Each row is a point. Each copy is the shape, with its points in the same order, stretched, turned, moved and blurred by noise. Is it also mirrored, or only turned?
In the rows, 128 means zero.

Shape (7 x 2)
[[142 141]
 [109 155]
 [109 169]
 [132  73]
 [117  54]
 [129  68]
 [ 82 141]]
Copy 1 (7 x 2)
[[127 146]
 [170 146]
 [187 156]
 [ 76  77]
 [ 74  58]
 [ 78  74]
 [180 124]]
Copy 1 is: mirrored
Copy 2 (7 x 2)
[[138 133]
 [159 137]
 [168 144]
 [121  86]
 [128  62]
 [119  82]
 [180 115]]
Copy 2 is: mirrored
Copy 3 (7 x 2)
[[131 141]
 [100 149]
 [ 97 165]
 [125  71]
 [115  56]
 [125  69]
 [ 75 137]]
Copy 3 is: only turned
Copy 4 (7 x 2)
[[134 145]
 [ 91 127]
 [ 91 142]
 [161  96]
 [164  75]
 [170  83]
 [ 79 111]]
Copy 4 is: only turned

Shape (9 x 4)
[[178  92 129  90]
 [ 91 122 130 176]
 [122 160 129 100]
 [125 132  92 175]
 [ 69 111 136 145]
 [136 115 131 112]
 [ 90 102 133  89]
 [140 114 117 119]
 [ 71  68 189 190]]
Copy 1 (9 x 4)
[[166 185  80 144]
 [ 91  86 138  91]
 [128 178 167  97]
 [ 93  86 152 143]
 [116 101 133  72]
 [137 160 113 115]
 [160 154 116  76]
 [135 153 119 128]
 [ 71  77  62  42]]
Copy 1 is: mirrored
Copy 2 (9 x 4)
[[117  63  60 180]
 [ 88 126 188 129]
 [123 129 105 100]
 [134 129 190 142]
 [ 65 136 151 130]
 [108  98 101 146]
 [ 75 125  78 146]
 [118 103 109 155]
 [  7  82 179 151]]
Copy 2 is: only turned

Shape (12 x 6)
[[131 130 167 108 121 132]
 [136 158 121 160 179 209]
 [112 117 171  97 225 151]
 [120 118  87 127 157 137]
 [ 93 107  94 110 167 141]
 [166 100 145  78 117 127]
 [144 156 102 150 188 138]
 [ 98 146 183 138 130 143]
 [ 95 136 115 123 126 170]
 [128 115 104 153 153 147]
 [122  86 126  95 113 107]
 [141 149  95 124 102 137]]
Copy 1 (12 x 6)
[[ 93 131 141 121 103  95]
 [124 116 165 139 206 119]
 [ 75 166 120 185 165  48]
 [170 116 103 135 165 111]
 [165 102  94 151 160  92]
 [127 145 144  87  86  62]
 [138 154 103 155 195 124]
 [ 69 119 142 154 121 125]
 [141  75 134 122 153 117]
 [158 124 126 148 160 121]
 [151 118 116 115  87  82]
 [158 105 121  87 135 135]]
Copy 1 is: only turned
Copy 2 (12 x 6)
[[124 129 109  89 139 135]
 [ 58 107 155 133 239 104]
 [121  17 116 106 185 146]
 [ 98  88 138 174 138  96]
 [ 98  65 150 166 119 108]
 [114 117  60 106 128 103]
 [128  81 148 159 208 104]
 [114 137 151  76 154 161]
 [ 76 121 154 124 135 108]
 [ 79 109 153 169 158 131]
 [114 115  93 145  78 133]
 [109 156 133 137 137  70]]
Copy 2 is: only turned
Copy 3 (12 x 6)
[[132 112  88 142 131 161]
 [143 127 199 172 135 206]
 [176 137 120 249 160 163]
 [162 134 182 132 131 121]
 [169 157 182 151 157 115]
 [163  67  71 132 130 148]
 [162 138 195 163  98 160]
 [ 98 145 112 155 135 167]
 [137 144 162 117 157 161]
 [131 115 185 143 125 128]
 [142 102 107 120 139 103]
 [148 121 154  82 113 152]]
Copy 3 is: mirrored

Shape (15 x 9)
[[157 164 177 152 151 207  86 185 202]
 [147 154 169 112  89 161  68 153 116]
 [132 148  65 187  62  98 162 159 119]
 [161 120  87 136 192  93 120 105 124]
 [ 89 126 125 166 105 142 156  80  78]
 [ 53 151 214 112 167 120 132 135 119]
 [187 160 168 141 171 133 155 156 136]
 [102 152  86 119  89 126 132 145  81]
 [142 139  93  98 112 101 145 126 124]
 [141 128  95 162 138 138 121 156  94]
 [194 141 151 201 162 102 103 105 166]
 [152 235  87 106 127 124 109 176 153]
 [143 145  61 132 126 164  99 164 144]
 [144 171  92 100 155 129 146 136 104]
 [199 148 104 137 189 122 126 128 176]]
Copy 1 (15 x 9)
[[134 116 158 114 154 249  71  78 131]
 [171 131  96 113 192 196 148 108 134]
 [ 87 141 112 188 120 131 215  85 174]
 [ 79 167 113 161 133 118  99 174 111]
 [150 171  93 102 115  58 157 127 164]
 [169 122 109 110 171 103  54 131 180]
 [119 131 195 160 162 166  87 107 127]
 [127 157  55 167 131 107 184  96 147]
 [104 124 103 157 153 118 165 119 123]
 [118 169  88 163 116 151 150 117 148]
 [ 88 148 190 123 170 188  97 179 157]
 [ 73 152  88 161 188 208 127  68 123]
 [ 86 149  71 157 105 187 145 102 102]
 [106 165  97 172 145 117 125  99 103]
 [ 60 133 159 157 146 180  73 147  98]]
Copy 1 is: mirrored
Copy 2 (15 x 9)
[[139 116 202  16 101  85 143  89  90]
 [116 111 166 112 100  60 131 144  90]
 [165 160 112 106 175  54 159 182  85]
 [ 82 163  93  93 169 179  96 117 140]
 [164 153 143 172 153 131 188 165 190]
 [169 106 159 207 106 144 133  88 111]
 [137 157 142  66  95 145  92 111 121]
 [145 134 102 157 119  97 174 170  88]
 [132 126 111 129 139 133 133 174  98]
 [115 151  94  85 126 104 143 121 120]
 [ 84 181 174  48 197 118  75 104 157]
 [ 93 176 134 114 114 115 132 155  10]
 [117 138 112  67 130 102 167 141  77]
 [117 164  99 125  98 165 147 146  97]
 [ 90 168 133  42 152 170  93 114 118]]
Copy 2 is: mirrored
Copy 3 (15 x 9)
[[ 84 229  93 201 118 167 120  48  89]
 [ 79 202  93 170 126  80 109 126  67]
 [ 67 166 182  73 132 119 168 132 182]
 [181 122 123 132  79 167  89 153 153]
 [100  80 181 132 121  83 148 113 137]
 [ 56  84  93 237 155 136 101 140 131]
 [128 170 118 190 130 131  80 118 185]
 [ 69 140 138 103 100  78 121 142 144]
 [ 96 138 114 105 125 117  81 155 153]
 [132 163 133 120  78 107 140 121 159]
 [164 163 157 183 135 190 132 128 121]
 [ 51 198 136 156  90 158  64 135 140]
 [106 194 115  96  65 136 116  94 117]
 [111 135 126 136  82 113  62 136 172]
 [161 168 120 149  97 189  72 117 151]]
Copy 3 is: only turned
